Every row gives one point. Two turns around zero, p and q, are shown by what they do to some points. Write where each new point lands after one turn and then the other. Backwards means that the second turn is done in reverse. Each puzzle has new turns, and all numbers are rounded.
In the rows, 128 means zero.

Turn p:
[108 158] => [121 163]
[186  92] => [167  72]
[109 169] => [126 173]
[109  94] => [ 97 104]
Turn q:
[128 192] => [ 64 134]
[113  70] => [184 107]
[107 124] => [130 107]
[164 126] => [134 164]
Where do these land?
q, then p: [119  93] => [154 103]
p, then q: [ 64 167] => [63 90]
q, then p backwards: [142 131] => [121 140]
q, then p: [127 100] => [152 114]
q, then p backwards: [187 149] => [ 90 178]

Turn p:
[144  66 145 119] => [162 122  81  95]
[103 147 169 111] => [151 109 171 115]
[ 98  86 135 134] => [126  92 106  97]
[127 131 105 100] => [111 154 134 109]
[168 209  85 175] => [ 89 164 148 223]
Turn q:
[108  97 107 165] => [100 153 151  93]
[107 172 197 114] => [142 159  91 198]
[142 140 207 144] => [145 159 148 200]
[141 159  97 112] => [118  86 106 125]
[116 122 104  78] => [157 113  93  97]
[161 133  95 103] => [140  79 127 112]
[122  72  89 180] => [ 95 147 180  71]
Where do these land?
q, then p backwards: [146 115 112 199] => [ 82 179  99 111]
q, then p: [119 104  67 105] => [132 166 128  69]
p, then q: [162 142 124  85] => [121 100 105 171]
p, then q: [ 94  91 155 129] => [173 121 140  95]
p, then q backwards: [119 188 181 123] => [192  94 161 142]

Turn p:
[157 111  77 134 148 152 111 110] => [152 115 108  86  97 135 113  93]
[117 113 119 130 148 129 178 112] => [106 153 105 151 112 148 107 110]
[149 191 148 137 106  98 104 112] => [101  96 155 117 137  69 118 158]
[109 126 139 150 118 147 128 124] => [138 132 152 143 112 140 123 139]
[135 113 149 136 122  78 107 138] => [110 138 159 119 159 109 156 111]
[124  97 139 125 152 143 123 137] => [139 143 130 117 141 164 129 121]
[121 134 113 147 128 126 114 156] => [148 104 140 141 136 127 133 111]
[156 169 117 140 148 155 169 113] => [125 121 103 135 115 115  60 133]
[116 110 137 141 153 153 152 160] => [150 141 126 154 146 165 108 118]
[119 114 129  62  31 156 107 132] => [172 149  99 126 101  99 205 195]
[103 131 141 107 153  70 115 115] => [ 66 115 134 123 151 136 158 120]
Turn q:
[133 185 119 111 148 114 158  99] => [152 183 144 110  93 105 122 127]
[133 119  93  87 162 104 145 104] => [112 152 125 147  77 101 155 145]
[ 94  96 180 155 179 103 108 137] => [168  88 148 195 150 105 130 115]
[129 110 135 131 134 136 122 170] => [127 103 105 129 153 117 142 116]
[153 159 112 172 128 120 129 107] => [154 137 119 116  95 154  93 110]
[164 111 148 160 116 122 143 132] => [157  89 124 108 118 151 131 129]
[156 146 129  88  86 156 100 132] => [ 79 135 148  80 140 141 137 107]
[ 88  95 120 125 104 179 116 131] => [ 95 136 117 148 180 162 138 149]
[102 130 116 124  95 119 131 140] => [109 129 121 119 146 118 104 154]
Where do these land?
q, then p backwards: [113 101 143 142 141  98  85 134] => [107 170 112 159 135 112 139 148]
p, then q backwards: [153 140 111 117  90 105  97 133] => [141 128 149  96 143 106 151 164]
q, then p: [ 93 157 122 157 140 170 140 143] => [125  82 115 101 127 125  83 116]
q, then p: [170 130 112 100 153 149  94  94] => [112 147 136 159  79 123 119 173]
p, then q: [ 96 111 122 131 124 165 158  93] => [111 138 116  92 162 160  99 124]
q, then p: [138 147 134  88 129 144 159  93] => [119 130 110 159 152 105 113 171]
p, then q: [158 136 148  95 111 109 110 160] => [147 129 108 138  97  82 150 123]
q, then p: [108  97 100 134 149 116  93 168] => [117 117 151 137  93 144 140  72]
p, then q backwards: [176 115 178 139 138 124 147 100] => [ 97 187 115 107  94 132 128 119]
p, then q: [103 140 138 140 143 113 163 130] => [143 131 123 157 148 147 100 121]
p, then q: [100 134 101 166  90 116 161 159] => [170  97 129 125 104 168  87 137]
